Each point is reached from the start by the listed moves, each made once or not at all, plus a little noise. Is the number of moves made odd or even? Then give how often each move was made.

Moves:
(1): [ 68   2  21   9 -30]
(2): [-2 73 -8 29 -2]
Start: [ 18   7 -27  -4 -10]
Points:
[ 11  80 -33  26 -12] -> odd (0, 1)
[ 87  10  -8   7 -41] -> odd (1, 0)
[ 83  82 -11  31 -40] -> even (1, 1)

Moves:
(1): [ 45 -15   6 -11  10 -15   7   3   5 -10]
(2): [ 11  46  -7   4   6   3  17   0  -7 -17]
(3): [ -1  -7  42   3   1   7 -10  -5  19 -13]
(4): [ 5 -1 -9 35  1 11 -2 -3 -7 -5]
(5): [  0   6  -4   7  39   1  -6   6   9 -13]
(6): [ 6  0  4 -4  9 56 -1 -3  1 15]
(7): [-10 -22   8  -5  -6   3  58  15  -4   9]
(8): [  2  25  19   1   2  -5   0  41 -11   6]
Start: [-32  19  -7   4  -1 -37  19   8 -13  13]
Points:
[-25  44  55  11  49  24   2  47   4   9] -> even (0, 0, 1, 0, 1, 1, 0, 1)
[ 19  27  43  -1  56  19  83  23  10 -15] -> even (1, 1, 1, 0, 1, 1, 1, 0)
[-14  95 -10  52  45 -27  30  52 -31 -17] -> even (0, 1, 0, 1, 1, 0, 0, 1)

Moves:
(1): [ 29  -5  -8  -1   3  13  -8  -3   0 -10  -7   4  13   5  -6]
(2): [  0  26  -7  -9   1   9  14  12   8 -14   2  13   0   3 -16]
(3): [ -2   2  31   4   0  -3  -9 -18   7   4   3  -2  10  12  -7]
(4): [ 0 -2  0 35  5 -8  4 12  5 -6  7  0  7  2 -4]
(5): [-20   1 -22   0  39  -6  12 -24  -6   1   9  14  17   0  -3]
(6): [-19  -7 -12  15  -1  30  18  -6  14  13  14   5 -21   1  -3]
(7): [ 16 -18  12   9  -6  -8  48  -1   1  -1   1   4 -18  -8  -6]
(8): [ -7 -12  13 -12  14  10   0  33 -13   0   0   9  -6  -2   2]
(9): [ 18   2   4   1   7 -12 -12  10  34  24  -6  -1   1   0 -17]
(10): [ -3  15   0  12  -2  11   7  -2 -27  34  13   6 -13  -7 -24]
(11): [ 10 -15   5 -16 -20 -13   1   8  -4  -9  46 -11 -19 -22 -19]
(12): [  2 -18   1  19 -19 -18  -7  -7   9  -4  -9  37  -4   0  10]
(13): [  1  -6  -4  -7 -12   4   7   8  -5   2   1   6  25   7   9]
(14): [  9  -7 -10   2  -5  -5  -1   7   1   3   2   3  -7  31  -3]
Start: [ -8 -29  -7  -3 -11 -17  -3   8  24  10  14  16 -19  -1  -1]
Points:
[ 11 -35 -39  21 -27   8  17  40  50 -14  82  30 -50  17 -53] -> even (1, 1, 0, 1, 0, 1, 0, 0, 0, 0, 1, 0, 0, 1)
[-17 -48 -43  34  -8 -34  32  21  79  18  79  76  -9 -10 -42] -> even (0, 1, 0, 1, 1, 1, 0, 0, 1, 0, 1, 1, 1, 0)
[ 17 -17 -47  50   6 -19  13  14  41  33  27  93  24   7 -51] -> even (1, 1, 0, 1, 1, 0, 0, 0, 1, 1, 0, 1, 1, 0)
[  2   3 -34  14 -11  48  28   9  16  31  38  44 -41  -3 -53] -> even (1, 1, 0, 0, 0, 1, 0, 0, 0, 1, 0, 0, 0, 0)
[ 13 -55   5  19   6   0  63  11  44  47  82  89 -62 -20 -92] -> odd (1, 1, 1, 0, 1, 1, 1, 1, 1, 1, 1, 1, 0, 0)
[-36 -80 -35  42 -13 -17  39  36  -6  42  95  86 -38  16 -40] -> odd (0, 0, 0, 1, 1, 1, 0, 1, 0, 1, 1, 1, 1, 1)
[-20 -46   1  67 -22   9  80  48  20  32  43  88 -77 -16 -44] -> odd (0, 1, 0, 1, 0, 1, 1, 1, 0, 1, 0, 1, 0, 0)
[-17 -67 -24  64 -33 -23  11  16  53  12  29  57 -41  29  -3] -> even (0, 0, 0, 1, 0, 1, 0, 0, 0, 0, 0, 1, 0, 1)
